Each row is a point. Two turns around zero, p and q, are shown by what they do to some points. Where does a point land after both, in the order given? Backwards means that the second turn is done in reverse. Each puzzle has new turns, and all numbers are rounded.

Turn p:
[-8 26] => [-20  18]
[ 24 -14] => [28  0]
[-5 25] => [-17  19]
[-11 -37] => [  9 -37]
Turn q:
[-18 -36] => [-30 -27]
[23  8] => [24 -1]
[19 22] => [26 14]
[-24   5] => [-21  13]
Where do these land?
p, then q: [ 13 -19] => [ 16 -16]
p, then q: [-22  32] => [-27  28]
p, then q backwards: [15 20] => [-6 24]
q, then p: [ -5 -33] => [  1 -33]

Turn p:
[-8  3 18] => [  8 -10  15]
[-6 -2 19] => [ 10 -13  11]
[  1 -28  40] => [ 27 -41   1]
[ 16  18 -37] => [-15  38 -16]
[ 12  25 -13] => [ 1 31  2]
[-14 -15 -27] => [-31  -4 -13]
Turn q:
[17 24  2] => [16 24  5]
[-21 -16 -33] => [-26  -9 -32]
[-21 -14  30] => [-15 -22  28]
[25  7  1] => [25  8 -1]
Where do these land?
q, then p: [ 8 48  6] => [22 30 32]
p, then q: [  2 -37   7] => [  0 -25 -28]
p, then q backwards: [-18   8   3] => [-12   2  16]
p, then q: [  7 -18 -16] => [-13   2 -22]

Turn p:
[-21 -12  26  -4] => [ -7 -14  25  20]
[ 27 -14 -19  -2] => [ 11 -13 -19 -25]
[23 43  1 14] => [25 43 -5 -7]
[-36 -25   5   6] => [-22 -24   3  30]
[  7   8 -13 -14] => [ -7   8  -4 -19]
Turn q:
[17 15  5 22] => [21  0  5 24]
[ 16  14 -33  22] => [ 13  -6 -32  29]
[-24 -14  13 -48] => [-19   6   9 -53]
[-12 -21   5   4] => [-23  -3  10   1]
[-25   3  21  -9] => [ -9  23  18 -15]
[ 28   3 -12  10] => [ 17 -20 -10  16]
Where do these land?
q, then p: [ 34 -21  -2  -1] => [  8 -39  -2   1]
p, then q: [-12 -21  -1 -25] => [-28   4  14 -14]
p, then q backwards: [-19  -8 -26 -11] => [-15 -23 -21  -3]
q, then p: [12 45 18 21] => [ 47  24  -4 -11]
p, then q: [-14   5  11  16] => [ 4  5  5 23]

Turn p:
[ -1   0  19 -32   0  34] => [-12 -17  -3 -18  16  39]
[ 10   8 -14  40 -27  15] => [  2   3  -5  46 -26   6]
[-17 -12   5 -22  -1 -15] => [ -9 -13  -9 -23   9 -15]
[-10  18  -5  37 -17  15] => [-17  12  -1  31 -30   7]
[ 23  22   9 -16   0   0] => [ 21  13 -12 -12   1  21]
[-19 -24 -27 -17  48 -29] => [ -8  12  23 -19  44 -45]
[  7 -39 -21 -15  24 -35] => [ 20 -11  13 -10  35 -45]
[10  6 19 43 -7  3] => [  8   3  19  17 -40   6]
[ -4  20  16 -18 -19  12] => [ -8  -2 -23 -13  -9  25]
Turn q:
[ -3 -33   3  19  15   9] => [ 17 -21  17 -22  15   6]
[-27 -38 -10 -26  -4 -12] => [-37 -19   0 -30  17 -12]
[-18   9 -42  36  12   1] => [ 24 -19 -16  25  40 -12]
[ -2   4  11  16 -27  -9] => [ -8 -14  15  23 -14   3]
[ 18  19  31 -33  21 -17] => [ -7  51  12 -14 -21  -9]
[-17   2  16  17 -39  18] => [-15 -24   9  24  -9  34]
[ 2  7 -5  0 24 13] => [17 15 -8 -7 13  5]
[ 48  28  -4 -30  -1  -3] => [ 10  33 -28  -1 -43 -15]
Where do these land?
q, then p: [  2   0 -23  11  15 -20] => [ 22  11   9  -8   2 -23]
q, then p: [  3  40 -30  23 -25 -19] => [ 11  12  17  39 -28 -35]
p, then q: [ 31  17 -32 -18  -6  -1] => [ 43  11 -22   6   4 -13]
q, then p: [-24 -29  11 -10  13  20] => [-18  -7  10 -22  29  20]
q, then p: [-32 -20  11  -3   0  -9] => [-22  -7  19 -27   4   0]
q, then p backwards: [ 47 -18  26  -1 -11  40] => [ 25  20  60   5 -17  -2]
q, then p: [-26  36  11  11  12  -1] => [ -8  32  26   6 -19  14]
p, then q backwards: [ -2 -27  26 -13   2 -10] => [  6 -40  -3   7   0  -1]

Turn p:
[  1 -48   4  -7  -5 -12] => [ 11 -24 -23 -35   6  -6]
[  2  -1 -14  14  -4   4] => [ 11   1 -11  13  -4   3]
[  9  13   1   1 -10  11] => [  7   6  13   6 -10   8]
[ 5 13  4 12 -9  0] => [  4  -4  10  14 -10  -1]
[ 12 -10   0   6  -2 -12] => [ 13  -9  -3  -3   1 -13]
[  6  18   0 -43   7   9] => [-11  35  22 -22   3   4]
[-10  12   6  -6  -3  11] => [-13   5   9   2  -5  12]
[-20   6  -4   6  10 -12] => [-20   0 -11  11   4  -8]
[-6 -2  3 17 16  1] => [ -3 -10  -5  14  16   1]
Turn q:
[ -5  15   5  -6   7 -12] => [ 9 16  5  7 10 -3]
[-14   9  13 -27   6 -22] => [17 18 29  2 13 -9]
[ -9   6  30  14 -23   6] => [-24  12  11  22 -21   1]
[ 27  -5 -23   1  12   2] => [ 19 -21 -24  -6   5   1]
[-6  0 -9  6 -1 11] => [ -8   2  -9 -10  -2   5]
[ 13   1 -12   2  20   2] => [ 12  -9 -15  -2  14   9]
[ 1 -4  8 -2 -6 16] => [ -5  -3   4   0 -14  12]
[  6 -16 -11   9  13  -2] => [ -3 -19  -9  -5  14   1]
[-12  -6  -1   4 -28   1] => [-18   4   6  -8 -19 -15]
Where do these land?
p, then q: [ -4  -7  -2  34 -12  -1] => [-18 -26 -15  -5  -4 -10]
p, then q: [-12   2 -10  46 -20   9] => [-32 -25 -29  -5 -15  -8]
q, then p: [-10  -1  -5 -20  11   5] => [  0   8  19 -12   9   5]
p, then q: [  5   0   8 -12  13  -4] => [ 8  6 11  5 12  5]
p, then q: [ -5  15  -1  -8  -4 -15] => [ -6  16   7   4   1 -15]
q, then p: [  2  -8   4 -23  -7  -3] => [  5 -12  16 -14  -3  -5]
q, then p: [ 18   1  -9 -17   8   0] => [ 24   3   6 -10   5  -3]
p, then q: [ -1  -4   2 -10  12 -10] => [ 8  6  7 -3 14 -2]
q, then p backwards: [ 7  4 13 11 -1 20] => [-17   6  -4   9 -11  15]

Turn p:
[-29  22 -24  -9  20  -5  -5  15] => [-23  16  16 -16 -17 -30   3 -13]
[ -7  -5  30   8 -23  23  -7 -11] => [25  1 24 16  6 23 -5 14]
[ 11  -1   3  -3   9  -1 -23  12] => [ -4   7  -1   1  19 -10  17   8]
[-14   1  13 -36  34 -27  14   7] => [ -6  -5   2 -36  -3   2  29 -39]
[  6  -6  -9  40 -29  10 -27 -28] => [  1 -23  10  32   4  -4 -22  46]
[ -5 -16   8 -22  21  13  26  -3] => [  5  10  -7 -29 -14  27   9  -9]
[-19 -20  14 -20  18 -30  34  26] => [ 19  -3  -9 -47   2  -2   1 -42]
[ 19 -16   7  22 -16  10  -4 -36] => [  8 -26  -7  20  -1  23  -7  32]
[ 13   2 -19   1 -48  14 -25 -18] => [-23  -3  10  37  20  13 -30  22]
[ 22  -2 -16  26   0  10   1  18] => [  7  14 -28  11   1 -17  -9  18]
[  1  40  -7  -6  14 -17  15  19] => [ -9  11  -8   9 -17 -26  12 -36]
Turn q:
[-29  -6 -12  27 -23 -12 -23  29] => [-25 -11 -13  31   3 -22  -8 -37]
[ 34  -5  31  27 -12  17 -18   9] => [ -5  35 -37   1  27  -6  18   4]
[  0 -12   5 -13 -16  19  -5   3] => [ 10  -2 -26   3  -4   8 -11   3]
[ -2 -18   1  -3 -12 -32   5 -10] => [ 17 -27   5  -3  13 -13  11 -11]
[  4  24 -18  -7  13   0  -6  22] => [-23   6  19   8   5  21 -14  -1]
[ 18   9 -34  25  18   2   6  -7] => [-33   9  16 -34  -1  -2   2  -6]
[-27   4  27  16  -6  15  24 -16] => [ 26  22   0   5 -27 -31  -2   2]
[  0 -27  11 -34  30 -10  22 -20] => [ 24 -31  14 -12  -6   0   9  43]
[ 31  29 -20  -9  32  14 -27 -16] => [-28  17  12 -20  -7  48  21  10]
[-29   3   8 -29 -24 -13  23   7] => [ 37 -17  12  20  -4  -3 -27  -9]
Where do these land?
p, then q: [ -9  -1  33   6  21  17 -25 -14] => [ 18  20   1   1  25 -16 -22  26]
q, then p: [  1 -26  10 -24  23 -17  13   5] => [ 23  11 -21 -24  25  -8   3   1]
q, then p: [-27  16 -34  24  -9 -11 -24  -4] => [  3 -35  32   2 -18  22 -19   8]
q, then p: [ 27 -11  21 -15 -27  -4  21  15] => [-20   9 -28  -4   5 -14  35  13]
q, then p: [ 25  24  26  28   0   9  16 -18] => [-12   7  -6  25 -18  -3  22 -40]
q, then p: [  3  33 -18  13   9 -25   7 -10] => [ 19 -11  21   5 -10  27  21 -14]
q, then p: [-23 -32 -30 -19   9 -20 -23  27] => [ 19 -13  10 -43  11  -2 -23  38]
p, then q: [ 30 -27   4  -1 -13   8   4 -15] => [-35   1 -15  -8 -10   4 -18  14]
q, then p: [  9   9 -10  21  23  -9  18  10] => [ 12  -4  23 -10   2  -6  18 -24]
q, then p: [-12  29 -15 -25 -21  36 -16  15] => [-14  17  26  33  -3   0 -10  41]
q, then p backwards: [-24 -14  14  -8 -16  16   9 -12] => [ 3  4  3 33  4 -1 25  3]
